Each row is a point. The points of each table are mixes of a few directions, plus a little noise. Count the directions of each table, and those that both share. Where both have some left over, give the other angles between the two spaces (their principal angles), to ten degrees, smallest first.
In the rows, 128 means zero.

First (4 x 2):
[[152  62]
 [124 142]
 [116 161]
 [121 148]]
Second:
[[138 136]
 [109 112]
 [193 180]
 [ 91  97]
 [124 125]
 [114 117]]
Directions: first 1, second 1, shared 0; angles 70

First:
[[151 100  92 139 148 120]
 [ 96 148 120  83 131 163]
 [141 134 171 165 106  97]
 [155 106 120 156 135 105]
 [ 95 148 115  83 132 164]
 [149  93  73 128 157 129]
 [110 169 207 144  87 115]]
Second, 7 rows:
[[106 158 169 121 105 133]
 [ 95 173 189 118  93 134]
 [163  81  64 138 162 122]
 [124 134 136 126 122 128]
 [162  81  65 138 162 123]
 [104 161 174 121 103 133]
 [144 106  97 133 146 126]]
Directions: first 2, second 1, shared 1

First:
[[128 156  76 130  80 130 135 103 114 129 130]
 [128 105 171 126 167 126 122 148 140 128 126]
 [128  89 200 126 194 124 119 161 147 126 124]
 [129 153  81 128  84 130 136 106 116 129 131]
 [128 109 162 127 160 126 122 145 137 128 126]
 [128 164  62 130  67 133 137  96 111 130 131]
 [129 182  28 131  35 133 144  81 102 130 132]
 [128  91 195 127 190 122 118 159 146 126 125]
 [127 101 177 126 173 125 120 152 141 127 125]]
Second:
[[116 193 131 131 111 159 131  85 132  95 125]
 [167 114 128 116  86  78 125 136 113  59 148]
 [102 115 146 114 135 129 127 145 147 148 129]
 [165  99  75 133 147 106 139 149 115 142 123]
 [188 160 160  99 100 157  99 111 188 138 144]
 [141  89 120 130 154 115 125 149 124 160 120]
 [139 117 146 125 171 113 117 109 111 121  95]
 [ 38 171 101 132  87 129 168 131 114  72 148]
 [ 98  92 144 173 161 167 122 138 109 217 119]]
Directions: first 1, second 6, shared 0; angles 30

First:
[[150 156 202 183 170  73 123 162 116 109  24 128 107 181]
 [118 105 102 103 113 149 135 113 126 135 165 144 129 114]
 [137 161 131 145 130 119 117 138 143 129 118  86 139 122]
 [130 151 111 129 119 134 119 128 145 134 147  89 145 106]
 [126 145 103 120 112 142 122 124 145 136 162  95 146 103]
 [133 149 134 140 130 122 121 135 137 129 120 103 134 126]
 [127 115 138 128 134 123 133 129 119 124 116 152 119 142]
 [100  30 114  76 123 154 160  98  83 127 160 249  96 145]
 [132 150 125 136 126 127 121 133 140 131 129  99 138 120]
 [124 117 120 119 123 136 130 122 127 130 141 136 129 123]]
Second, 9 rows:
[[144 121 116 124 120  70 165  91 142 104 112 161  98 123]
 [139  97 141 116 137 100 163 107 102 119 109 205 103 145]
 [160 227 174 140 123 138 100 139 134 153 130  45 146  96]
 [121 123 121 133 136 161 114 153 117 146 141 118 163 133]
 [113 137 143 124 125 167  98 143 124 137 141 103 128 126]
 [101 100  99 111 115 164 114 126 135 130 164 122 132 119]
 [146 106 105 134 142 105 166 131 112 133 120 173 160 141]
 [122  96 117 145 139  91 143 128 137 102  94 155 111 153]
 [105 145 134 126 115 158  88 134 149 124 141  73 111 116]]
Directions: first 2, second 5, shared 2

First (9 x 24):
[[154 119  73  93 113 158  97 148 129  71 164  76 103 123 123 120 160 145
  164 167 145  74 164 175]
 [123 152 126 110 133 184 131 128 127  86 136  85 105 115 129 107 135 128
  167 146 171 106 136 107]
 [133  80 134 166 151  90 161 113 148 118  96 170 127 114 116 149 112 133
  103  87  76 173 129  90]
 [129 115 104 120  94  89  96 137 118 171 140 160 159 172 133 147 143 122
   82 145 113 101 120 188]
 [141  95  93 182 119 141 165 112 134 106 148 190 114 137 116 141 172 122
   77 117 115 110 141  84]
 [154 112 116 150 133  87 126 135 132 158 136 151 129 125 125 138 129 139
  109 112  89 140 138 151]
 [ 84 198 221 109 150 147 136 121 116 182  93  94 147 111 145  99  72 112
  165 114 175 175  86  90]
 [162 166 164 140 169 112 130 144 136 171 136  89 102  67 128 101  99 149
  181 101 108 171 144 133]
 [ 71 111 121  83  94 143 112 114 118  95  97 133 166 189 135 150 128 103
  100 161 160 102  95 132]]
Second, 10 rows:
[[131  77 155 191 147 216 158 106 113 103 155 128 123  73 168 137 125 108
  161 119  88 125 132  27]
 [173 165 116  90 138  48 110 185 126 200 133 103  97 106  91 101  89 155
  166 127  97 142 135 176]
 [ 98 104  83  80 102 133  95 141 125  55 108 106 130 158 100 148 143 109
  119 168 154 104 121 119]
 [ 73 168 142  78 108 105 101 124 128 125  87 122 158 181 112 133 124 110
   95 142 193 139  93 153]
 [175  97  59 113 126  96 157 141 151  90 134 143  83 132 101 116 145 167
  133 127 102 102 164 161]
 [ 83 147 161 118 120 141  81 132 109 139 119 106 163 133 134 145 119  90
  121 146 152 143  99 108]
 [121 140 165 151 124 184 139 109 109 162 153 128 144 121 171 116 123 117
  145 131 135 110 115 111]
 [111 135 135 115 130 145 179 106 135 107 102 144 116 147 128 108 118 138
  131 120 154 123 118 106]
 [154 126 131 193 124 139 146  84 146 152 168 178 149 144 172 134 180 150
   79  99 123 115 157 198]
 [157 120 131 152 156  73 112 151 137 148 125 123 114  85 104 141 115 134
  131 102  81 175 142 121]]
Directions: first 5, second 6, shared 3; angles 50, 50

First (10 x 32):
[[125 118 112 145 131 147  89 173 115 138 132 122 151 119 144 155 144 118
  128 128 166 109 171 113 108 116 156  64 157 116  96 127]
 [124 131 116 127 127 124 170 122 145 141 135 137 140 117 125 135 119 130
  131 117 128 123 122 137 154 154 113 118 107 136 142 118]
 [134 107 150 111 133 144 115 107 110 104 119 158  87 148 141 137 142 120
  129 141 153 131 127 127 120 118 134 151 108 115 132 130]
 [121 133 123 131 128 122 166 118 142 138 135 135 143 117 125 132 111 133
  128 119 121 128 119 138 150 146 109 127 112 140 141 122]
 [130 153 118 178 138 132  63 189 135 134 151  59 204 111 123 109 128 121
  110 103 105 115 129 120  88  87 154 101 219 147  87 147]
 [134 119 127 100 120 122 136 108 120 125 110 146  84 142 124 126 141 131
  139 145 134 135 132 124 136 142 128 141  96 110 141 120]
 [117 136 129 123 119 110 146 114 125 137 121 132 121 125 123 124 109 142
  131 139 109 141 130 129 137 134 112 137 114 130 137 127]
 [110 146 120 123 111  95 153 116 126 150 116 124 124 119 116 118  99 152
  133 146  93 148 137 127 142 138 106 130 115 130 137 125]
 [115 125 156 152 144 146 143 115 131 112 150 145 157 123 144 140  99 124
  111 112 130 129 109 145 130 111 110 148 134 156 130 139]
 [169 113 128  91 131 137  99 118 130 102 112 121  71 160 115 104 187 110
  139 128 142 120 104 121 116 135 157 164 117 100 138 123]]
Second (9 x 32):
[[123 131 135 122 118 137 155 119 120 119 118 139 114 103 101 141 128 147
  127 132 155 133 155 131 134 158 135 112 106 120 146 131]
 [125 122 118 124 126 127 135 131 127 138 126 139 125 128 136 140 129 126
  134 133 138 124 140 125 136 135 126 109 117 122 126 120]
 [130 138 145 131 127 132 129 120 126 111 127 117 127 118 106 117 126 138
  120 123 124 136 122 133 120 129 133 148 134 133 138 140]
 [123 121 117 123 124 128 140 130 126 138 124 142 123 124 134 143 129 129
  135 134 143 124 145 125 138 141 127 104 112 120 128 119]
 [131  92  62 129 150  98  72 169 149 199 151 139 158 208 249 136 134  61
  155 134  85  93  93 107 141  65  97  98 152 128  63  86]
 [131 141 152 132 126 135 131 117 125 104 126 114 126 113  96 114 125 143
  117 122 125 139 122 135 117 132 136 154 135 134 142 145]
 [124 133 138 124 120 136 150 119 121 117 119 135 117 105 101 136 127 146
  125 130 149 134 149 131 131 153 135 120 112 123 145 133]
 [125 125 123 124 124 130 140 128 125 133 124 139 123 122 127 139 129 131
  132 132 142 127 143 127 135 141 128 111 115 122 131 123]
 [140 149 163 143 136 130 101 118 133  93 136  88 140 131 102  85 123 132
  108 112  90 142  84 138 101  99 134 195 168 149 133 155]]
Directions: first 5, second 2, shared 1; angles 70

First (10 x 32):
[[136 146 129 139 136 120 129 111  98 146 135 115 123 117  55 105 162 133
  113 106 152 123 151 123 165  78 160 156 163 121 110 175]
 [106 129 123 124 131 132 117 133 152 102 143 128 119 137 166 185 129 137
   90 114 142 141 132 140 121 111 133 119 118 149 118  98]
 [137 117 153  88 107 113 159 128 141 142  93 130  96 117 189 127 120 146
  163 184 119 153  51 146  89 147 111  98 109 161 136 143]
 [160 161 113 172 179 165 105  99 100 132 126 100 124 123  84 118 195 145
   75 104 148 116 174 131 188  89 157 147 191 129 144 147]
 [119  90 140  71  90 105 146 147 178 113 102 161 104 138 205 153  80 119
  158 185 119 169  52 174  87 170 101  72  71 167 111  97]
 [127 122 123 102 105 122 100 138 157  98 129 144 142 140 105 142  67  89
  129 121 144 117 160 153 127 139 130 104  90 100 106  78]
 [106 156 140 154 134 127 137 124  90 144 156  93 141 111 120 133 145 152
  128  87 125  93 158  62 101  96 133 178 148  99 150 156]
 [157 175 143 141 143 144 114 104  89 143 118  81 134 104  80 105 138 138
  130 107 143  77 177  95 130  96 145 154 160  80 157 152]
 [ 87  68  81 166 121 109 127 165 134 122 181 197 181 167  70  94 114  77
  136  95  93 150 153 124 172 175 115 151 111 122  83 114]
 [145 114 136 122 134 142 146 131 138 137  97 132 116 127 206 118 131 144
  156 176  94 142  73 134 100 180  95 101 120 153 164 120]]
Second, 11 rows:
[[136 110  30 168 181 180 162 141 131 129 152 109 160 139 193 197 120 133
   83 113  74 149 156  77 106 159  98 128 183 167 146  94]
 [146 146 149 126 133 137 111 116 125 124 108 119 114 124 119 113 140 131
  125 136 141 118 129 144 142 125 139 119 132 119 142 125]
 [156 144 127 136 149 152 108 113 129 121 110 115 121 126 125 126 144 132
  109 133 139 120 144 147 150 125 136 116 144 126 144 117]
 [ 65  85  91 129 102  99 195 170 124 147 178 143 153 138 171 163  85 124
  155 111  71 157  95  51  58 156  96 156 119 149 109 135]
 [109 123  84 153 148 162 189 154 111 142 140  98 130 138 209 175 104 141
  125 122  50 146 101  32  57 184  99 134 174 153 172 100]
 [102 119 173 101  84  79 122 132 130 131 135 154 123 124  89  96 120 120
  163 129 154 125 109 150 130 107 137 139  82 111  96 157]
 [137 139 169 112 112 110  99 115 131 123 113 137 115 122  89  95 140 125
  138 136 165 115 129 170 156 105 146 124 105 110 117 142]
 [122 137 182 107  98  99 112 122 125 128 116 138 110 122  95  91 131 126
  154 136 154 117 110 152 137 113 143 129  98 107 119 147]
 [165 118  29 168 196 188 125 121 142 117 140 113 162 135 163 187 141 130
   62 116 111 139 188 129 153 133 111 117 181 161 136  94]
 [125 151 231  88  77  78  88 111 125 125  99 146  93 116  59  55 140 123
  171 145 187 104 102 186 156  95 161 126  74  87 112 162]
 [145 135 143 121 128 123  98 113 135 120 118 136 126 124  96 110 142 124
  122 132 162 119 145 172 163 105 141 122 116 118 116 135]]
Directions: first 6, second 3, shared 1; angles 30, 40

First:
[[150 140 142 123 131 115 123 120 127 123 133 135 124 125 127 129 126 139
  132 121 117 122 130 112 122 119 125 127 115 114 126 132]
 [178 130 116 111 110 133  68 146 108 124 128  93 143 131 135 128 147 104
  106 158 153 127 108 146 111 127 113 108  68 156 151 147]
 [117 121 143 130 151 115 151 131 144 130 128 134 122 125 128 131 126 120
  139 109 104 126 134 118 135 113 137 119 152 105 119 110]
 [166 159 150 124 123 108 124 102 123 119 140 149 121 122 125 128 120 162
  136 114 108 116 137  94 116 120 122 138 103 109 124 140]
 [109 134 145 137 143 116 167 109 141 128 131 156 115 126 123 130 114 149
  147 103 101 123 144 104 135 120 136 140 160  99 111 116]
 [129  93 111 118 138 140  96 174 129 133 117  81 143 133 139 130 150  66
  109 151 150 137 107 169 131 122 127  91 119 150 145 120]
 [113  89  90 122 122 159  90 175 120 136 112  77 148 137 136 127 152  67
  102 167 172 143 103 184 130 140 125 102 119 173 148 128]
 [184 168 138 119 102 118  98  99 109 116 141 142 128 124 125 127 125 169
  125 131 129 117 132 101 107 131 114 143  75 128 134 157]
 [  7 117 115 167 135 151 234  95 151 145 120 185 104 131 111 121  93 172
  157 100 117 139 160 119 161 160 151 185 239 115  93 106]]
Second:
[[ 98 117 120 127 157 119 121 114 116 111 121 144 117 155 104 156 113 128
  102 129 139 100 100 115 127 130 144 125 111  98 158 113]
 [109 109 126  69 173 185 141 132 161 136 124 149 141  99  74 196  80 138
   87 196 129 197 157 128  48 103 110 157 155  51 114 200]
 [146  67 109 152  15  56 117  81 123 159 181 196 106 134 189  73 188 128
  163 126 118 190 111 188 219 121  93  82 127  80  99 101]
 [137 158 136 114 153 134 142 163 144 136  99 117 166 117 129 120 104 134
  130  90 166  85 114  99 116 116 126 132 144 166 152 136]
 [124 140 132 138 141 132 126 131 119 116 123 111 119 139 124 131 130 123
  124 123 120 107 130 119 126 135 143 134 116 147 137 115]
 [126 127 122 139 132 132 110 112 117 118 127 108 126 114 124 133 123 135
  141 137 116 133 131 138 125 157 126 122 134 120  96 128]
 [148 132 144 120  98 137 153 150 145 145 147 136 118 135 146 107 156 113
  123 137 109 159 161 133 129  93 126 145 122 157 139 136]
 [155 128 136 124  86 118 145 145 144 153 141 144 136 123 160  93 152 123
  142 116 130 149 140 137 148 103 114 125 136 152 130 132]
 [128 160 133 130 164 136 127 149 126 119  99  96 151 121 121 129 105 134
  133  97 150  74 114 101 115 141 138 131 134 167 141 124]
 [122 133 127 151 128 121 116 116 106 110 132 109 106 144 129 125 141 122
  131 126 109 109 127 129 141 149 145 127 108 142 127 103]
 [113 137 123 142 158 137 109 115 109 105 116  96 122 126 110 146 114 133
  130 131 120 104 122 122 117 162 142 128 123 128 115 119]]
Directions: first 3, second 5, shared 0; angles 80, 80, 90

First (10 x 32):
[[124 145 136 116 123 125 115 115 118 115 122 134 155 150 135 131 124 152
  160 129 130 124 141 149 142 137 121 144  99 127 127 125]
 [124 160 132 110 120 129 114 117 123 116 131 133 118 143 127 117 129 148
  146 142 138 116 129 133 137 122 121 139 101 124 113 124]
 [151  21 139 202 130 143 168  65 131 191 135 146 162 152 130 131 102  71
   91  64  99 171 154 118  95 161 140 115 167 136 141 141]
 [111 181 105  81 150 107 116 249 139  74 111  88  98  47 126 156 166 143
  112 177 137 101  80 119 145  96 132 105 165 130 152 123]
 [126 123 126 129 134 124 130 144 128 123 123 123 138 116 130 138 130 126
  127 126 124 129 126 130 129 130 130 124 139 130 138 128]
 [122 188 117  92 120 129 111 153 137 111 141 119  54 108 115 103 143 142
  115 171 153 103 100 105 126  95 125 126 117 123 103 122]
 [124 133 138 124 125 125 118 109 114 117 119 136 174 157 138 137 120 149
  168 118 124 129 150 154 143 144 122 145  99 128 132 126]
 [137 117 131 144 116 140 133  85 133 155 145 141  98 149 121 101 118 113
  114 121 133 134 131 110 112 126 129 131 120 125 107 130]
 [133 104 118 141 137 127 144 153 139 140 130 117 112  97 123 134 135 102
   93 124 122 135 114 109 115 122 137 108 168 133 139 131]
 [131 111 140 141 123 129 128  90 117 134 124 142 172 163 137 133 114 136
  155 106 119 139 154 149 134 148 125 143 107 128 128 128]]
Second (9 x 32):
[[154 101 157 128 110 134 147  83 124 141 155 107 110 128 127 117  93 127
  146 125 135 162 116 153 105 147 101 148  84 159  99 151]
 [133 134 133 120 128 143 153 148 102 122 153 153 135 127 132 131 133 135
  106 123 145 132 138 105 109 151 116 168 143 132 133 148]
 [105 166 109 112 144 109 112 182 122 107 117 136 148 119 112 139 167 135
  102 124 123  97 157 108 152 119 141 119 164 121 139 110]
 [124 136 112 119 145 156 121 159 137 134  99 155 118 120 159 127 127 136
  125 140 152 113 122  94 130 114 147 125 203 107 176 128]
 [128 130 126 121 132 126 122 132 146 136 116 123 113 114 137 120 122 133
  140 135 130 126 120 120 138 114 135 118 153 134 144 127]
 [165  74 155 129 126 138 106  59 136 151 118  76  99 116 135 127  77 109
  161 119 162 173 124 164  93 128 104 100 131 172 105 124]
 [100 172 104 123 130 130 110 145 126 101 109 141 166 171 111 136 152 139
  116 140 104  89 139 150 162 125 149 122  81  80 119 114]
 [137 135 154 124 103 111 157 104 135 127 165 113 115 131 110 104 113 145
  147 137  98 144 110 153 138 139 108 160  45 153  95 158]
 [104 104 104 175 131 104 128 138 126 136 120 148 150 128 128 151 165  92
  111 105 101 115 128 108 127 117 151  92 151  94 142  91]]
Directions: first 3, second 6, shared 0; angles 30, 40, 70

First, 10 rows:
[[133 128 126 129 130 129 123 127 128 127 125 128 127 130 133 124 126 131
  128 132 127 129 127 129 129 126 129 130 128 126 129 130]
 [206 152  87 143 169 155  48 108 142 114  80 134 108 166 205  52  90 168
  130 200 114 157 119 149 142  99 149 158 121 104 147 161]
 [164 139 109 134 146 140  92 119 135 121 105 131 119 144 162  94 110 146
  129 161 121 141 124 138 134 115 138 141 124 117 136 143]
 [111 122 138 125 119 121 147 133 125 131 139 128 133 120 111 145 136 118
  128 112 132 122 130 124 125 134 123 121 130 133 124 120]
 [ 85 115 151 120 106 113 173 139 120 135 154 125 139 108  86 170 149 106
  127  88 136 113 133 117 120 143 116 110 132 142 117 109]
 [ 97 118 145 122 112 117 160 136 122 134 148 126 136 113  97 157 142 112
  127  99 134 117 132 120 123 139 119 116 131 138 120 115]
 [ 98 119 144 122 113 118 158 135 123 133 146 126 136 114  99 157 142 113
  127 101 133 117 131 120 123 139 120 117 131 137 121 115]
 [ 96 118 145 122 112 117 160 136 122 134 147 126 136 113  97 158 143 112
  128  99 134 117 131 120 123 139 120 116 131 138 120 114]
 [123 127 130 127 126 126 133 129 126 129 131 128 129 125 123 133 131 126
  128 123 129 126 129 127 127 131 126 126 129 130 127 125]
 [168 140 107 135 149 142  87 119 135 121 104 131 118 146 167  90 109 149
  129 165 121 142 123 138 135 113 139 143 125 116 138 145]]
Second:
[[104 128 141 121 113 132 152 124 127 137 136 126 129 119 118 133 139 115
  130 120 135 131 125 127 124 138 114 116 129 131 120 128]
 [103 127 142 121 113 131 152 125 127 136 137 125 130 118 116 134 139 114
  130 118 134 130 126 127 124 138 115 116 129 131 120 127]
 [ 88 136 151 113 100 147 165 112 130 147 134 123 126 115 124 116 145 104
  133 129 141 146 118 133 121 145  98 105 128 129 113 140]
 [ 92 135 148 115 104 146 162 114 130 145 133 124 126 117 126 116 143 107
  133 129 140 144 118 133 122 143 101 107 128 129 114 139]
 [112 136 138 121 115 144 142 115 131 139 126 125 124 124 136 110 134 118
  132 138 135 143 120 134 125 135 111 117 127 125 121 140]
 [118 137 134 122 118 145 136 114 132 137 123 126 123 127 140 106 131 121
  131 142 134 144 119 135 126 133 114 120 127 124 122 142]
 [121 120 132 129 126 116 136 137 124 126 137 128 133 123 111 149 132 125
  126 111 128 116 133 122 126 130 131 127 129 133 128 117]
 [249 130  62 163 202 112  12 143 134  86  87 140 120 174 183 101  75 194
  120 173  96 116 141 132 148  80 193 187 123 111 167 128]
 [118 118 133 129 125 112 140 140 123 125 141 128 135 121 104 157 134 123
  126 105 128 113 135 120 126 131 132 127 130 135 127 113]
 [131 117 125 133 133 109 127 143 123 120 137 129 135 125 109 156 128 131
  124 108 124 110 137 119 128 125 140 133 130 134 132 112]
 [174 124 103 143 158 113  85 140 128 109 117 133 128 144 140 131 108 154
  124 136 114 115 137 125 135 109 157 153 127 124 144 121]]
Directions: first 1, second 2, shared 1

First (8 x 32):
[[129 128 131 128 128 129 126 130 128 127 129 128 128 131 128 128 128 129
  129 128 128 130 131 129 131 129 126 131 128 131 130 127]
 [167 125 183 136 118 144  93 147 118 115 158 140 120 175 115 127 137 146
  154 132 114 163 198 106 190 158  95 173 143 188 168 102]
 [154 127 165 133 122 139 104 141 121 119 148 137 123 159 120 126 134 141
  147 132 121 151 176 112 169 148 106 159 138 169 156 110]
 [128 129 129 128 127 128 128 129 128 129 129 129 129 129 127 128 128 127
  128 127 128 128 129 128 129 127 127 128 128 130 129 128]
 [117 130 112 126 131 123 138 122 131 131 120 125 130 115 131 128 126 123
  121 127 132 118 110 134 111 118 137 116 124 112 117 135]
 [138 129 144 130 125 133 118 133 125 124 136 132 125 142 123 128 130 134
  136 130 123 139 148 121 146 136 119 140 134 145 140 119]
 [ 60 133  32 114 143  99 188  94 147 151  76 105 142  50 150 130 114  95
   80 120 148  68   8 165  21  76 185  49 103  25  58 174]
 [126 128 126 127 128 127 130 127 128 129 126 128 128 126 129 128 129 128
  127 127 129 125 126 128 125 127 129 126 126 124 126 129]]
Second (11 x 32):
[[130 129 131 127 130 128 127 126 128 128 129 130 129 129 127 129 129 129
  129 126 128 131 130 127 131 125 128 132 129 129 130 127]
 [127 128 126 129 128 128 129 129 128 128 127 127 127 128 128 127 127 128
  127 129 128 126 127 129 127 130 128 126 128 127 127 129]
 [102 107  74 148 105 124 149 156 121 135 108  91 104 122 135 115 113 123
  105 151 128  90  96 138  96 158 132  68 122 113  99 149]
 [109 113  88 144 111 125 144 149 123 133 113 101 110 124 132 119 117 124
  111 145 128 100 104 136 104 151 130  83 124 117 107 144]
 [154 149 184 108 151 133 107  99 135 122 149 165 152 134 121 140 143 133
  151 104 128 167 160 118 160  97 125 189 135 143 157 107]
 [ 99 105  68 150 103 123 152 158 121 134 106  88 102 122 134 115 111 123
  103 154 128  87  93 139  93 161 132  62 122 111  97 151]
 [129 129 130 127 129 128 127 128 128 128 129 129 129 128 128 128 129 128
  128 127 128 130 129 128 129 127 128 129 129 128 129 127]
 [158 152 192 104 155 133 103  96 136 120 152 172 155 135 121 143 145 134
  154 100 128 173 165 116 165  93 124 199 136 146 162 103]
 [106 111  81 145 108 124 147 152 122 133 111  97 108 123 133 118 115 124
  109 148 128  95 101 136 101 154 131  77 122 115 104 146]
 [114 116  97 140 115 125 140 144 124 131 117 107 115 125 132 121 120 125
  116 141 128 107 110 134 110 145 130  94 125 119 112 140]
 [180 169 237  88 174 138  85  73 142 116 168 202 175 139 116 153 157 138
  173  81 127 204 192 108 191  67 121 249 140 158 186  86]]
Directions: first 1, second 1, shared 0; angles 50

First, 11 rows:
[[113 113 138 150 155 140 157 101 111 138  86 147  95 114 139 129 131 106
  171 120 108 141 107 137 151 118 126 132 182  82 118 107]
 [127 155 135  93 128 110  63 138 141 142 133 124 173 127 120 162 108 166
  122 139 120 111 148 121 110 144 120 152 110 144 169 128]
 [116 136 119 117 104 113 107 143 153 111 170 133 157 152  96 130 132 151
  137 125 135 132 158 123 127 123 135 119  86 194 151 141]
 [127 108 144 152 140 137 133 122 135  76  86 119 125 148 115 125 141 100
  123 117 130 150 127 136 125 155 148 136 136 151 107 130]
 [110 121 123 153 142 125 164 112 111 138 110 146  93 132 119 143 137  94
  199 113 126 119 118 133 147  97 120 141 163  99 121 119]
 [100 141  75 117 103  83  97 135 120 147 122 125 118 170  65 172 107 154
  110 180 179 129 141 140  83 131  98 186 120 153 185 165]
 [103 156  97  81  86  97  69 148 156 155 198 140 174 141  89 140 105 210
  107 161 139 138 167 120 116 125 114 128  75 197 201 150]
 [165 122 172 145 155 160 159 128 124 110 115 117 128 101 182 110 147  76
  148  80 101 101 112 120 148 123 148 102 136  87  64 101]
 [141 110 154 139 155 158 145 111 113 127  80 124 110  99 168 109 127 110
  106 126 105 144  98 133 140 149 136 118 169  76  99 107]
 [101 128  95 103  86 117 110 135 149 141 186 148 143 138 100 100 116 198
   87 162 137 175 150 125 134 129 125  99  97 194 177 148]
 [202 118 158 157 153 170 203 138  94 125 119  88  92  86 219  89 151  41
   99  86 129  72  82 119 127 113 138  95 133  33  17 109]]
Second:
[[102 127 150 108 153 126  60 107 139 117  65 140 160 131 111 157 108 169
  121 150  99 165 135 135 127 178 132 164 161 139 174 117]
 [149 140 116  97 110 132  93 144 130 133 141 104 157 139 134 128 113 155
   51 163 152 122 123 117  79 167 119 143 104 132 130 145]
 [133 144 116  86 116 131  81 131 125 162 133 118 155 121 140 133 102 180
   62 173 135 134 120 119  98 161 111 142 125 115 154 134]
 [ 95 117 113 114 129 146 111  99 126 131 109 148 150 167 102 142 126 155
  143 161 127 167 111 121 110 164 113 159 173 127 139 127]
 [ 96 136 122 106 126 108  79 119 139 150 120 148 143 122 101 145 105 187
  121 158 113 160 145 136 138 140 121 140 135 155 195 129]
 [165 122 151 166 140 135 190 144 118 116 139 111  93  98 167 106 153  58
  159  71 125  81 123 130 155  80 145  94 109  98  67 119]
 [138 112 128 162 133 149 205 119 111 128 152 135  90 130 151 107 157  68
  187  93 131 105 104 122 146  83 128 103 147  84  63 116]
 [194 127 153 169 134 132 199 164 118 105 156  89  89  93 182  96 157  37
  129  58 139  56 127 127 145  76 151  87  78 101  46 126]
 [ 89 129 124 131 135 116 138 108 125 167 132 169 101 100 120 131 118 156
  184 127 100 148 138 139 176  91 116 116 158 119 172 114]
 [ 91 129 129 108 132 116  62 115 149 108  87 139 162 154  81 157 111 179
  116 160 117 173 147 136 119 177 130 165 141 178 185 135]
 [153 120 112 161 103 123 184 156 132  89 177 107 107 159 119 105 159  69
  136  95 168  96 134 125 119  90 140 105  79 163  79 150]]
Directions: first 6, second 5, shared 4; angles 60
